Each point is reached from the start by the listed moves, each made 0, 1 or 2 times, or once backwards (-1), plus a little noise. Is the number of moves made odd or even? Then give how often each move was made.

Moves:
(1): [-3, 10, 14]
(2): [  2,  21, -14]
Start: [ 9, -1,  3]
Points:
[ 14,  41, -25] -> even (0, 2)
[ 7, 60,  2] -> even (2, 2)
[ 9, -2,  3] -> even (0, 0)
[ 2, -3, 45] -> odd (2, -1)

Moves:
(1): [ 15, -32,  -6, -12]
(2): [ 31,  15, -28,   6]
(3): [ 6,  7, -2, 15]
Start: [  3,   8,   3, -12]
Points:
[ 13, -30,   0, -37] -> even (1, 0, -1)
[ 28,  16, -23, -21] -> even (0, 1, -1)
[ 60,  30, -51, -14] -> odd (0, 2, -1)
[-28,  -8,  32, -18] -> odd (0, -1, 0)

Moves:
(1): [ 1,  1, -9,  7,  5, -2,  3, -1,  2]
(2): [ -1,   4, -13,   1,   0,   3,   5,  -7,   0]
(3): [ 2, -2,  5, -8, 16,  0, 10,  0, -1]
(4): [-1, -5,  7,  2,  1,  1,  4, -2, -2]
(5): [-6,  6, -8,  3,  0,  5, -3,  6,  3]
(6): [ 7, -9, -1,  3, -6,  7,  0, -5,  6]
Start: [-1,  3, -6, -1,  1, -7,  3,  3,  6]
Points:
[ 16,  -2, -35,  -4,   2,  13,  19, -19,  16] -> even (0, 2, 1, -1, 0, 2)
[  1,   4, -60,  31,  -2,  23,  17, -12,  24] -> odd (2, 2, 0, 1, 2, 2)
[-16,   5, -13,  19, -11,   6,  -4,  11,   9] -> odd (0, 0, -1, 2, 2, 0)
[-21,  18,   1,  -5,   3,  -6, -10,  28,   4] -> odd (-1, -1, 0, 0, 2, -1)

Moves:
(1): [ 9, -3,  3,  3,  4,  8, 10, -9, 12]
(2): [ -6,   3,  -5,   3,  -2, -17,   7,  -3,  -7]
(3): [  4,   1,  12,  -4,  -5, -13,   3,   7,  -8]
(4): [  1,  -8,   4,   4,   8, -21,  -3,  -3,  -9]
(5): [ 4,  1,  2,  7, -3,  8, -3, -6, -5]
(6): [-8,  6,  0, 15, -4,  6, -8,  2, 13]
(7): [-2, 11, -5,  7, 11,  5, -4, -1,  6]
(8): [-2,  0, -2,  7,  4,  1,  5, 10,  0]
(9): [ 5,  3, -8,  1, -5,  1, -7,  8,  8]
Start: [  0,   4,   3, -11, -10,  -1,  -5,   4,  -2]
Points:
[-10,  43,  17,   3, -11,  25, -29,  23,  40] -> even (0, -1, 2, -1, -1, 2, 2, -1, 0)
[  7,   7,   3,   0, -11, -12,   2,  40,  -3] -> even (0, 0, 1, 0, 0, 0, 0, 2, 1)
[  9,  -6,  -7,  48,   6,   1, -14,   2,  11] -> even (1, 0, -1, 2, 2, 1, 0, 2, 1)
[ 11,  43, -10,   7, -14,  33, -23,  10,  53] -> odd (1, 0, 1, -1, 0, 1, 2, -1, 2)
[  9,  14, -16,  18, -11,  58,   6,   2,  60] -> odd (2, 0, -1, -1, 0, 1, 0, 1, 1)
[-11,  27, -49,   6,  18, -22,   6,  30,  13] -> odd (0, 2, -1, 0, -1, -1, 2, 2, 2)

Moves:
(1): [ 17,  -4,   3,  -9,  -5,  -1,   0,  -9,  12,   0,   8,   1, -13]
(2): [ 5, -5, -8,  0, -6,  5,  1, -8,  0, -8,  9, -3,  6]
(3): [-1,  5,  1, -4,  4, 10, -5, -8, -6, -9, -9,  0,  3]
(4): [ -3,   5,   1,   8,   4,   4,  -8,  -8,   5,  -6,   5,   2, -13]
(5): [  3,   6,  -3, -10,  -1,   6,   0,   8,  -4,  -5,  11, -16,  -8]
(6): [  3, -14,  -2,  13,   1,   1,   3,  -2,   5,   3,  -3, -15,   3]
(7): [-2, -4,  6,  2,  2, 20, 11, 10, -5,  3,  5, -1, -5]
(8): [ -1,  -7,   4,  -2, -24,   2, -11,  13, -11,  -9,   6,  12,   1]
(9): [-20, -10,  19,  -1,  -2,  -1,  -1,  -4,   1,   4,  10,  -5,  -8]
(10): [  2,  -1, -16,   4,   0,   2, -10,   4,  -2,  16,  11,  -3,  -7]
(11): [  4,  -7,   3,   3,   9,  -7,   1,  -6, -11,  -3,  11,  -3,   2]
(12): [ -4, -10,  -2,  -7,  13,   2,  -5,   2,   7,   3,   8,   3,   6]
Start: [ -7, -13,   9,   4,   0,  -3,  -2,   7,   5,   7,   4, -15,   1]
Points:
[ 60, -22, -30, -15, -41, -16, -26,  23,  23,  11,  51, -47, -35] -> even (2, 0, -1, 0, 2, 1, -1, 1, -1, 1, 0, 0)
[-60,   9,  45,  15,  14,  -3,  -9, -46,   6, -29,   9, -53, -23] -> even (-1, 1, 1, 2, 1, 0, -1, -1, 2, -1, 0, -1)
[-30,  -1,  27,  15, -56, -10, -59,  21, -14,  -3,  37, -11, -53] -> even (0, -1, 0, 2, 1, 0, -1, 2, 1, 1, 0, -1)
